Rows are points. Any point is a mix of the corners, with weights that add up to 1. It lies inside the corners' shape when no weight is negative. Say inside or outside, and name the corners with a negative weight.

Corners:
(1): [ 26  14 -16]
(2): [ 14 -75 -29]
(3): [-37  45   2]
(4): [-17  -4  24]
Points:
[-19  40   2] => outside (2)
[ 18 -20 -13] => outside (3)
[ 21  11 -14] => inside
[ 12   4 -10] => inside
[ 11 -64 -25] => inside

Corners:
(1): [ 15   9 -42   2 -35  24 -29  -4   2]
(2): [-31  -7   2  25  18 -50   0  12  23]
(3): [-19  13  84  35  37  27  -2  15  13]
(4): [ -8   9 -61 -80  20 -65 -39  12  -8]
(5): [ 27  12  66  25 -38  13   7  27  24]
(6): [-18  21  25 -19 -19  13   4 -29  10]
(7): [ -4 -29 -29   6 -23 -32 -11   2 -28]
(8): [ 56 -15 -33 -38 -13  33  11  -3   6]
(9): [ -8 -31 -59 -19 -34  23  -6  21   3]
(10): [ -8 -95 -18  24  -9  33 -79 -36  -1]
Points:
[ 34  -7  -1 -11 -29   9  -5   2   1] => outside (2, 3, 9)
[  9 -18 -18 -14  -4   1 -30   7  -1] => outside (2, 6)
[ -2  -4  -7   3 -12  18 -14   7   6] => inside
[ -7  10 -10  -6  -1 -23  -4  12   6] => outside (10)
[ -5 -48 -25   8 -26  -4 -12   1   2] => outside (1, 3, 4)
[-14 -28   1  12  -1  -2 -33  -4   5] => outside (8)
[ 10  10 -34 -35 -29  -9  -6   3  -5] => outside (2, 3, 10)
[ -1  -3  24  11  18  -4 -25  11  17] => outside (6, 7, 9)
[  3   9 -24 -23  -9 -16  -9  10   0] => outside (10)

Corners:
(1): [ 61   6 -18 -31 -64  27 -14  10  -9  15  29 -21 -15  13 -31 -22 -47 -17
  22 -32]
(2): [ 44   6 -42  45 -20 -34  21 -28  -9  14 -18 -43  27   0 -45  49 -19 -24
  57 -25]
(3): [ 25   0 -19 -26 -29   5   3   0 -10 -11  17  -9 -12  31  13 -33   8  32
 -29 -60]
(4): [  3  35 -27 -49 -73 -25  12  20  18  17 -27  65  12 -69   5 -33  11  19
  36   1]
(5): [-21 -23  -2  54 -29  13  23 -25 -64 -12 -23  12  16  63 -36  25 -19  45
   1 -52]
(6): [-42 -16  30 -56 -32   9  -8  54  -5  20  24 -14  -3 -12  12  -8 -24  38
  49 -10]
(7): [-34  40 -24  46  15  24 -25  31  16   6 -25   8  17 -10 -53  11   5  30
 -20 -44]
(8): [ 13 -24   3  39 -30  31 -22 -15 -41 -69  23  38  13  22  13  37  36   8
  55  -1]
(9): [ 27   5  21 -30 -20   3  15  80 -64  35   2  68   0 -19  32 -38  45 -50
 -16  -4]
(10): [ 24 -21  28 -43  12   3  12  60  -7  -2  45  -6   7 -35  -6  68  61 -56
 -35  13]
(11): [-29  16   3  11  11 -29   4 -39 -47 -40  -9 -47  10  43  22  69 -27 -47
  24 -26]
(12): [ 27 -26 -44 -33 -45  -4 -50 -22  -6 -38  17 -58 -38  13  43   8  16 -25
  -7  29]
(13): [ 41 -10 -29 -24 -30 -46   2  59 -21 -37   7  42   1  -5 -28 -23 -11  43
  46  18]
(14): [-26   2 -61 -21  33 -13  24  31  -8 -56 -11   1  32  57  12  -6 -34  16
 -25 -18]
(15): [-35  10  29  43 -67   4  41  49 -12  15 -15  22 -28 -10   4  46 -29  17
  60 -47]
(16): [ -9   3 -33  23  12 -21  42  32 -40 -33  30  45 -21 -60   6  17  25 -59
  28  13]
(17): [ 21 -43  20 -43  -3  30  41  23  11 -21 -26  -6 -52 -24 -15  11  -3 -28
  37  11]
(18): [ 26 -17  18  26  34 -69 -23 -43   6  13  -6  22  25  14  13  59 -47 -52
  36 -26]
(19): [-41 -44   0 -17  21  -2 -62 -36  34 -76 -14 -54  24 -13 -32  18  15 -52
   6 -45]
(20): [ 20 -32  -3 -51  18 -49   4  39  10 -28  24  42 -10  28  10  19  19 -53
  53  35]
(21): [ 16  -4  33  27   0   7  15  13   4 -30  31 -47  -1   4 -34  17  -8 -31
  -4  13]
Points:
[  2  -9   4 -16 -16  -5   2  21 -11  -3   7   4  -1  -3   0   9  -6  -8
  27 -11] => inside
[  9 -16  -6  -2  -8   3   0  20 -13 -21   8   0  -1   1  -7  11   4  -8
   7 -14] => outside (4, 11, 20)
[ -1  -2  -8  -4 -23   0  11  17 -13 -13 -10   6   7  21 -14  -2 -16  14
  27 -29] => outside (10, 12, 16, 18)
[ -5  18 -11   7   0 -31  22  36 -27 -10   1  32   2   9  14  17   0  -9
  -8 -10] => outside (1, 2, 6, 8, 17, 19)
[ 11  -4  -6 -11 -10  -8   5  18 -10 -14   5  13   7  -2 -10   8   2  -9
  16 -10] => outside (12, 15)
[ 12  -6  -9 -11 -14  -9  -7   9  -6 -12   7  -1  -3   5  -1  12  -1 -14
  12 -13] => inside
[ 10 -10  -4 -12 -11 -11  -7  11   7  -5  -6  -7   8   3 -18   5 -11  -7
  11 -22] => outside (8, 11, 16)

Corners:
(1): [ -2   8  12 -13  10   2   8 -11   8 -38  -3  -2  17   5  22   7  15  -2
 -19  26]
(2): [  7 -15  17   9  12   8   6  33  21  19  18  21  -4   1   3   1 -31   4
  -8  -7]
(3): [ 14 -17  10 -91  28  30  25  43  15  25  16 -25 -12  13  -1   3  -4  20
 -20 -15]
(4): [ 13 -11  -2   7  -4  12  16  38  -8  17   4  -5  16  -2 -39 -72  -6  11
 -18 -30]
(5): [-25  -2  10  12 -12   4  18  14   4   2  23 -18  27   3 -28   2 -30  -2
  29 -15]
(6): [  0  10  16  14  16   5   3  95  12 -22  16 -22  30  21  -4   6  -2  20
 -17 -17]
(7): [ -3 -22  -9   2  12 -26  11  12  11   7  23  17  22 -61   0   2 -20 -13
 -25 -22]
(8): [-45 -19  10 -19   7  17  18 -11   8  -2  33 -14   9   9  14  -5  16  -5
  42 -20]
(9): [ 11 -19  17  16 -12  28  23   3   1  -5  -3  -8   7  -2  -2   2   1   6
 -17 -14]
(10): [ 12  -4   2  13  -6  -3   6  -6  19  19  10   6   3 -30   0 -26  14  -7
   6  -2]
(11): [ 28 -14 -62   4  -3  -9  18  -5  19  -2  11  39  21   6   4   7  -6   0
 -19   5]
(12): [-10  -2  13  -5   8   6  19  -5 -27  13  12 -23   6   4  11  -4 -14  -1
  14  -6]
(13): [ -1  -7   3   5  -5  18 -11 -12 -24  -9   4 -12   7  15  27   7  -2  44
   3  39]
(14): [ -2   8  -4  22 -30  -8   0 -18   1   8  18  29 -12 -28  10   9  14  13
 -20   9]
(15): [ 10 -18  -1 -42  -7  16  -3 -17  12  19 -13  -6 -40  -7  17   8  13 -14
 -16  -5]
(16): [  4 -22 -34  12   7  12   7 -14  10 -10   7  22 -31  -5   7   5   0  -1
  15  37]
(17): [  7 -10   7  13 -12  11 -31  -7 -26 -10   9  26  12 -18  15   4  14  -6
  -5   0]
(18): [-36  -7   7  13 -26  21  -2  -2 -24   9  11  -8  20   6  16  -1   8   1
  16  19]
(19): [  6  10  21  -2   4   8  18 -11  -6 -50 -64  30  26   3  14   4  31 -11
 -15  -3]
(20): [-18  13  12  -3   6  29  -1  -8   6  28   9  -2  15 -21   8 -15  12   3
 -12 -14]
(21): [  0 -17   9   2  19  12  24  -6 -10  21 -19 -11   6   5 -13 -10  18  -2
 -14 -16]
Points:
[-11  -8   6  -5   4  10  17   6   3   5   7  -4   8   1   0  -5   1  -1
  -1 -10] => outside (10, 13, 17)
[-14 -12  -6  22 -11  10  -7  -2   0   3  20   9   5  -6  10  18  -4   7
   6   7] => outside (1, 3, 4, 10, 12, 19)
[ 2 -9  2  0  4  9  9  6  2  2  5  3  4 -5  6 -4  3  2 -6 -1] => outside (5)
[-3 -2  4 -2  0  7  7 -3  1 -9  4  2  8 -2 10  1  6  3 -8  9] => inside

Corners:
(1): [ 13  11  12  24 -24  21  -8 -53  -6 -22  32 -12  -8  15   5  26  23  -6
  39  32]
(2): [-49   0  23  27  64  15 -36  19  43  14  -8  -3  22 -69 -21 -30  -7 -18
 -15 -37]
(3): [ 40 -20  -2 -17  -2  17 -40 -38 -33 -91  10 -40 -74  57  28  48 -17 -16
 -35  67]
(4): [ -1 -57 -10   5  11 -23 -31  24  11 -15 -16  16 -12 -13  12  26 -14  58
 -11  24]
(5): [ 16  28  47 -42 -33   7  19 -17  -1   3 -11  -2  61  25  48 -12 -24   3
 -16  -2]
(6): [ 49 -15  69  24 -21 -27 -18  -7  11  25 -11 -29  30   4  22 -12  28   9
   0   9]
(7): [ 11  18 -17  -8 -10 -11  47 -17  18   4  21 -28  -4 -29  -6  -9  21  18
 -18  -3]
(8): [-19  -1  35 -27  -3   1   1  38 -12  33  42 -18  -3  11  17   8 -34 -20
  29  23]
(9): [ 36  -6   1  -1 -47  30 -31 -11  -4 -18  -4 -18 -41  37  12 -16 -17  42
 -12  10]
(10): [ 24  28 -10 -36  13  37  28  -7  31 -41  45  19 -63  20 -63 -45  50  20
  36  -6]
(11): [  8   2  52 -21  11  33 -30 -19 -10 -54  23 -55  -1  47  17 -22  30  -4
 -11  14]
(12): [-35  17 -49 -36 -12  35 -44   3  14 -51  11 -38 -95  29 -32 -33  20 -27
  22  49]
(13): [  1 -48  -6   3  10  -1 -56   8 -34  37   7  65   8  38 -25 -40 -20   0
 -24 -37]
(14): [ -5  15 -38 -21  -1   4 -70  15  20  -8   7 -60 -24   2  39  30  -4 -45
 -26  13]
(15): [ 30  80 -14  -3  -8  13 -13 -13 -21 -35  18  -2  -8  14 -17 -29  57  -2
 -25  23]
(16): [ 18  -3  27  -7  -6 -58   0 -32 -22  20  -1  29  36 -29  15 -14 -28  54
   2 -47]
(17): [ 23 -21  19  14  49 -25 -33 -27  -4  -7 -21  -7  15 -10 -54  31  16  46
 -29   4]
(18): [-13  37   2  -7  -5  -1  15  22  41 -32  13  -3   5  36  16 -18 -19 -13
 -41   4]
(19): [-10  36   7   3  18  -2   9  16  12  32 -45 -15 -18  11   8 -20   3  19
  49  -3]
(20): [ 51   7  46  35   1 -33 -10  12 -23 -19 -51  -3  47   5 -12  48  -6  10
   3  -9]
(21): [-54  59  29  22 -46  10 -24   1  18  34 -12  11 -14  14  17 -27  68 -38
 -15 -33]
Points:
[  2  -4  23   3 -13 -13 -18  -1  11   3  -4 -26  17  -9  21  14 -10   6
  -9   0] => outside (3, 10, 13, 15, 19)
[-11  -6  17   2   0   4 -18   0  16  14  11   5   0 -10   5 -11  -9   4
 -13 -15] => outside (11, 12, 15, 19, 20)
[  5   7  16   0   4   2 -22   1   0 -10   0  -6  -3   9  -1  -5   2   2
  -4   2] => outside (7)
[ 11   0  17   2  -6  -3 -15 -12  19 -15   0 -20   6  -4   4  -2  15  16
 -14  -2] => outside (3, 8, 13, 15, 19)

Corners:
(1): [-12   4  17  48 -47  14 -25 -11 -16   2  10  13  -8   9   9 -19 -37 -49
  54 -11]
(2): [-55  -7 -37 -19  56  23  13 -32  58   8   7  46  57 -49 -31  20 -19 -15
 -49  -2]
(3): [-17  48 -58 -16   5 -26  42 -25 -47  43  32 -10 -63  -1  19 -56 -11  17
  22  58]
(4): [ 20   4 -33  28 -39 -24 -57 -26 -10 -17 -15  18 -36 -12 -22 -25  -5  -7
  19   1]
(5): [ 18   8   2  23  21  22  34  11  -6  29  19   3   3   5  37  41  28 -17
  20   7]
(6): [-30  58  61   0 -36 -27   3  43  59  50 -15  31 -14 -58 -64 -56  55  13
 -13   8]
(7): [  0  20 -26   3 -48   1  44   4 -28 -20 -19 -56 -50  29 -45  64 -37 -49
  27  13]
(8): [-40  -6  20 -19  55 -26  23 -69  37  28 -32 -40   6   2 -27  60 -30  -9
 -32 -10]
(9): [ 63 -15  -2  85  64 -70   7  -9  -4 -58 -52 -27  34  -6 -21  57  13   5
  -1 -39]
(10): [  1  28  -2  48 -22  43 -16 -59  -4 -13  -9 -30  45 -42 -54  44   2   9
  30   3]
(11): [-27  38  19  15 -29  -7  56 -72  -6  36 -22  -7 -13 -27 -28  13  28  39
 -41  26]
(12): [ 41  17  15 -21 -10 -18  22  17  12  30 -18  60 -40  -3 -49 -58 -43   0
 -52  35]
(13): [  7  32 -11  45   0 -19 -49  -1 -12  50  56  61 -33 -22  -6   2 -28  -1
   4   6]
(14): [-27  -1  61 -45  19 -55   2 -62 -10 -15  13  16 -43 -28 -26 -41  -4  46
  20  -8]
(15): [-55  25   4 -15  -8  -3  -4  48  -7  -9 -32 -31 -23 -27  22  17 -10 -45
  10 -13]
(16): [ 66   8  45   6  49 -47  15  32  74 -44 -47  32  23   1   6  -1 -26  27
 -38   6]
(17): [ 10  60 -54   5  33  34  13 -15  -2   4  49 -46 -17  45  33  39 -17  -4
  33 -29]
(18): [ 10  46 -42   2 -13  32 -15 -22   0  25  52   4  34  21  13   3   0 -36
 -35  29]
(19): [ 64   1  10  44  13 -23   3  73  43 -11  52 -13  68  -5  63 -12   7  49
  13 -66]
(20): [-13   5  -6  -5  35  12 -13  53 -15  48  39  61  15  22  -7 -39   6  56
 -39  44]
(21): [ -6   4  11   8 -35  53  17  50  -8  10  44 -43 -35   7  25 -27  19 -20
   3  31]
Points:
[-11  17   6   7  -8  -9  10 -19   4   0  -4 -12   2 -15 -16  -4   3   6
  -2   9] => outside (5, 12, 13, 17)
[ 11  13   1  15   5  -4  -5  -5   9  -7   6  -2   6  -2  -6  12 -18   3
  -2 -12] => outside (3, 5, 6)
[  3  22   1  17  -2  -6   4 -12  14  -5  -5  -9   2 -14 -11  14  -2  -3
   6  -1] => outside (12, 20)
[ -6  13  -4   3   9  -1   6  10  -3  18  10  10  -4   7 -13   1  -8  10
 -11  16] => inside
[ -3  16  -9  13   4   2  -4  -9   7   7   7   8   9 -14 -14   3  -4   2
  -5   5] => inside
[ -3   9  12   0  28 -33   7  -2  15   8  -8  24  -9 -15  -5 -11 -12  14
 -11  -3] => outside (7, 10, 18, 21)
[ 6 17 -7 16  6  4  3 -9 -2  2  9 -8  1 -2 -3 12 -8 -1  2  3] => outside (6)
[ -8  21  -7   5   1  -2  10 -15  -3  11   1  -3 -15  -4 -16   8 -10  -7
  -1  13] => outside (19)
[  9  14   3  16   7 -19  12  -6   5  -3  -7  -7  -5  -5 -13  11  -5   1
  -1  -1] => inside

Corners:
(1): [ 30  68  51 -21  -6  -7 -23 -13 -34  11  15 -33  15 -20  38  13 -19 -13
   0  18]
(2): [-22  -9  24   1  22  39   2 -12 -37 -31  48 -22   9 -23  57 -46 -31  -1
  33 -12]
(3): [ 33  14  15   2 -20  12 -47 -12  48  16  45 -31 -37   9 -22 -26  24 -29
  -9  10]
(4): [ -9   5 -15   5 -38   6 -29  11  23  20  15  33 -19  22 -23   0  27  11
  26   4]
(5): [ 10 -19  72 -20  29 -13 -32  11 -51 -56 -40  12 -24  54  27 -10 -55 -41
  35  28]
(6): [ 22 -25  63  18  23 -11  -6 -30 -60   3   3   4 -66  -4  46 -39 -52 -24
 -13 -17]
(7): [-26  50   5  -4   5   8 -48 -13  41  15  42  -7 -24  30 -36 -64  49  -7
  12  48]
(8): [-13  23  20  20 -11  46 -27  15   2  20  59   7  30  -4  39  -4 -41  33
  16  59]
(9): [ 12 -61  12  23  -1 -17  14   1  -8  35  11  26 -45 -10 -59 -32  22 -15
   9  48]
(10): [ 38  20  -6   4  -7  26 -61 -42 -26 -28 -11  93  18  14 -17  -1   4  33
  21  30]
(11): [-13 -57 -20  51 -21  25  32 -18  13 -22 -24  68  -3 -28   2 -44 -58   3
  40  82]
(12): [-20  -6  -5  13   0  -8  -2  24 -27 -35  36  -3 -64  40  45 -18 -42 -16
 -24  23]
(13): [  6  25   0 -39   0  43 -52 -36  12   9  30 -22 -23 -17  -6 -58  21  34
  23  14]
(14): [-19   4  22  17  28  42  -7  21 -49 -33  -9  17  -3 -24  60 -68 -30 -16
  -8  41]
(15): [ 41  41  -9   5  -1  -9 -76 -32  10  23 -26 -43  11  11  19  18  23  20
  -5   4]
(16): [ 15  12  33  20 -24  14  24  -6 -46   0 -21  20  -3  14  -4  -9 -61   0
  10  26]
(17): [ 41 -31  52 -18 -44 -16 -21  -9  32  32 -15  15   5  37  -2  15  45 -35
 -24  47]
(18): [-28 -33 -16   6  16 -25 -21  20 -35   8 -18  11  10 -26 -36 -62 -35 -33
 -14  30]
(19): [ 11 -34 -14 -18  24 -18   5  21 -10  19  14  50  13  11  -4 -39 -13 -34
  -2  25]
(20): [-11   7 -13 -11  47  50 -18  -7 -54   9  59  37 -49  23  21 -17  -1 -32
 -11 -17]
(21): [-36  37  31 -42  62  65  -5  27 -25 -15  62  26  21 -28  -6 -18 -27  24
  -9 -24]
Points:
[  5  -9  18   0   5   3 -11  -2 -12   1   5  15 -12  -1  -7 -30  -8  -8
   5  24] => outside (8, 20)
[  5  -2   3   8  -4   9 -20  -8 -10   7  12  17 -14   2   2 -29  -5  -7
   1  27] => outside (5, 21)
[  9  -3  14  -9  18   6 -33  -8 -15   4  18  13 -30  14  -1 -30  12 -18
  -6   4] => outside (1, 8, 11, 16)
[  4   2  10  -1   4  15 -21   1 -26  -5  -2  27  -4  10  19 -10 -22  -5
   2  20] => outside (2, 3, 7, 9)

Corners:
(1): [ 23  35 -46   4 -17 -59 -37 -56  37  18  -5  26   8 -32  12  40  29 -23
 -29  17]
(2): [ 11  16  47  20  -9  31 -62  39 -12 -52 -55 -23  10 -14 -43   8   9 -52
  17  -7]
(3): [-10 -61  11  34  22  37  15 -17 -11 -28  36 -29  15  29  34 -44 -19  -7
  24  26]
(4): [ -8 -54  10  35  61 -21   4   8  -7   6   5   3 -20  24  19  -6  -5  28
  48  -4]
(5): [  0 -52  -5  13   6 -11  14 -22 -54 -28   9 -36 -12  77   8 -22 -34  32
 -12  65]
(6): [  9  17  24  29  67  11   4 -40 -34  -9  20  -9 -28  23 -17 -15 -14 -14
  65  19]
(7): [-15  23  -9  27 -53  -1 -37 -14  32  41 -49  54  11  20 -14  14   7 -24
 -45  33]
(8): [  6  20  -3 -43   7   5 -61  26  11  11 -37  41  29 -25  -9  -4  42  -9
   0 -28]
(9): [ 52  43  19 -19 -22 -15 -20  57  43  -6 -17  27  29 -11  11  32  94 -47
 -50  29]
(10): [ -7 -23  -9  58  28   5   5   4 -37  11  54 -24 -26  48  17 -38 -36   7
  41 -32]
(11): [-50  43  31 -31   4   6 -30  25  23 -42 -71  12  44   2 -59  18  36  21
  -1 -49]
(12): [-47 -57 -31  34  26  31  -9 -25 -12  21  62 -55   1 -13   4  -6   8  38
  19  12]
(13): [ -6 -36  -3 -38 -21 -38 -34 -41  55  68  31  42  -2  -2  -6  -9  11 -37
 -14  -3]
(14): [ 45 -42 -24   4  21  -4  70 -22 -37  40  16 -51 -32  25  33 -32   3  36
  -9  12]
(15): [-11 -10  67  42  -7  32  -7  14 -54 -13   5  10 -40   2 -20 -40  -1  12
   5  -4]
(16): [ 12  59  -5  16 -57  -7 -58  49  55   7 -34  11  21 -23 -18 -26  50   8
 -33  22]
(17): [  5  14 -14 -20  -4 -22  21 -37  49  52  13  37 -14 -48 -25  42 -31   2
 -26   3]
(18): [ 19  -8 -31  -5 -31  -6  15 -59  49   2  23  38 -41  13  -9  20 -21  41
   5 -21]
(19): [-57  65 -43 -34 -20 -43 -34  44  47  -5 -47  49 -15 -18   9  26  41 -43
 -42  21]
(20): [  6  26  -9 -24 -19 -30 -48   0  80  37 -25   7 -17  35  44  26  -4 -32
 -59 -26]
(21): [-46 -18  27  35   7 -25  30   5 -43  41  34 -27 -14  26  56  21 -32  41
  58  30]
Points:
[  3   4  -6   6 -10  -9 -10  -6  10  17   2   2  -8   7  10   1   6  -9
 -11  17] => outside (4, 11)
[  4  21   3  -6 -13 -15 -25  -6  37  24   7  27 -11 -17   9  11   2 -31
 -10  -2] => outside (4, 5, 7, 11, 12, 14)
[ 28  -5   4   3   1   6 -25   2   3 -17  -3   0  -1 -10 -13 -21  40 -20
  -1  26] => outside (7, 10, 11, 17, 20, 21)
[  9   7  -3   8  -1   1 -14   3   7  -2  -9   5  -3   3  -2  -2  16  -3
 -10   4] => outside (13, 21)
[-15  -6   8  13   0 -13  -2  -2  -4  21  11  -2  -9  14  19   4  -5   7
  13  11] => inside
[-24  11 -21  -4 -23 -21 -28  -6  17  38  -6  13   2  -2   1  -1   7   5
 -30   3] => outside (2, 3, 4, 6, 9, 18)
[ -2  -1   4  16  -5   2 -26 -13  17  10   1  10  -6   7 -12  -9  -7   2
   0  -7] => outside (9, 14, 19, 21)
[ 24  10  -3  -9   1 -14 -24 -14  35  21   4  12  -6 -12  -6   8  18 -10
 -12 -20] => outside (3, 5, 7, 19, 21)
